Every row gives one point. Before rounding, the points of a table are all equally far from one centre. They may lie mostly on one side of it. Write the centre, to within rounding.

Points, 7 rows:
-45,16
-56,-19
1,26
-34,25
-29,27
-36,24
-38,22
Centre: -15,-12

Points (8 x 4):
26,7,41,2
39,8,16,-5
-38,-3,53,-7
28,-28,-8,-64
8,-13,50,14
15,-13,14,23
-15,6,61,-6
-47,-32,37,-56
Centre: -5,-17,17,-28

Points (16 x 9):
-3,-12,13,-18,11,38,-58,-34,32
-46,-16,45,-21,9,37,-54,-8,25
1,-8,20,-24,12,41,-75,-10,14
-13,-10,20,-43,21,38,-43,-42,23
-2,-20,36,-48,-11,55,-41,-47,0
11,-54,25,-37,-9,43,-52,-11,15
-27,-18,-3,-20,21,39,-25,-33,11
-7,-55,32,-17,24,20,-32,-28,42
35,-27,36,12,32,-1,-25,-38,13
-8,-6,48,-14,4,19,-50,2,48
-22,6,16,-23,23,16,-28,-41,29
32,-5,42,-6,12,37,-45,-37,29
0,-7,48,-20,16,68,-19,-26,13
-13,-37,20,-20,32,41,-46,-26,30
-29,-7,5,-14,19,4,-51,-29,26
-5,-3,25,-26,6,30,-71,-21,31
Centre: -4,-22,41,-14,2,13,-30,-18,-6

Points, 15 rows:
18,23,22,-13,-62,3,-33,-16,29,-19,-33,3
31,-23,-4,-12,-31,3,-50,-35,24,17,-34,41
14,60,2,2,-70,-25,-17,-16,18,-17,-15,3
-3,-36,15,0,-43,1,-33,-29,49,3,-20,24
6,-16,37,19,-56,-36,4,-38,-8,-19,-40,17
9,-9,-1,-22,-21,-5,-20,-3,64,24,-56,-9
18,-11,-2,-18,-37,6,-14,-21,76,-7,-41,37
-26,-12,-7,-7,1,-10,-47,14,47,-38,-34,41
-9,7,14,-39,-41,6,-18,-49,36,26,-44,3
35,26,44,17,-55,-31,-16,18,25,15,-17,-25
8,8,43,12,-35,14,-39,-25,30,-41,-3,69
6,-15,19,18,34,3,-31,-36,42,-38,-54,54
16,12,12,-8,-17,36,9,-63,56,-30,-32,15
23,4,27,19,-25,-11,-45,-60,55,28,-26,23
8,-11,-4,-15,-16,6,-9,-54,38,-41,-46,62
Centre: 16,21,22,-16,21,-28,14,-9,15,5,8,30

Points, 25 rows:
-1,39,21,-49,12,-49,57,-12,-4,-13,9,-16,17,43,-57,-4,17,-1
2,48,22,-55,39,-13,61,-8,26,-22,-44,-22,9,41,-31,3,-6,-22
3,-2,23,-25,11,-25,26,-33,21,-33,-25,-60,9,21,11,-8,14,38
-9,33,67,-17,-8,24,6,-7,48,-5,-18,-35,-1,-17,-17,-10,-4,24
-11,50,42,-5,8,-42,46,-13,21,-21,-13,-24,10,-17,-46,-9,-68,-9
38,43,69,16,6,-16,29,-23,13,-4,-23,-87,25,23,-25,13,-14,-25
-12,30,36,24,2,-25,22,-5,1,13,-35,-10,2,36,-10,2,53,7
2,41,60,-24,37,-22,25,-17,42,-35,-24,-33,58,-4,26,41,-8,37
11,64,44,13,-13,7,60,-30,23,-11,-17,-22,38,50,-33,22,22,21
-7,2,30,-25,-4,-27,26,-16,22,-33,-52,-63,-15,9,-56,3,-1,2
15,43,44,-45,-12,-37,69,-28,29,-32,10,-26,-6,33,-12,8,11,-38
41,1,59,0,30,-28,35,-3,56,-17,-24,-15,-18,52,-16,31,1,19
6,47,34,-14,10,6,43,-8,27,5,-18,-51,39,41,-14,6,53,-7
10,25,-9,23,27,-33,26,-15,49,-55,-28,-53,13,-6,-54,0,6,-30
25,83,31,-39,13,-23,47,6,17,19,-14,-51,-12,24,-24,30,-7,16
-13,6,39,-19,16,-7,63,26,32,-18,-28,-20,18,43,-39,19,-31,10
4,52,39,17,-26,-68,50,-13,23,-10,-34,-14,3,10,-28,33,35,-9
-14,28,43,4,4,6,28,10,59,31,35,-32,17,30,-8,4,-13,0
-1,42,43,20,-8,9,14,-8,45,48,-34,-28,5,23,-32,74,2,0
29,39,1,-16,26,-64,4,11,42,-27,7,-74,8,6,-3,-3,-1,-7
16,22,21,-15,39,-12,39,-5,75,-21,-1,11,5,21,-26,-15,-4,27
-13,44,47,9,7,-43,52,-11,49,-1,11,-27,7,-1,-23,26,8,52
-3,12,62,5,-13,-13,68,-10,37,-41,-12,-20,-12,11,-27,-3,6,-9
5,70,10,6,-13,1,36,-13,37,-2,-15,-39,-44,44,6,38,-9,-5
2,54,25,-6,13,-9,50,-57,59,-42,-51,-22,7,42,-24,12,0,-1
Centre: 11,31,23,-8,13,-15,4,-22,14,-17,-2,-15,17,10,-21,37,-8,-11
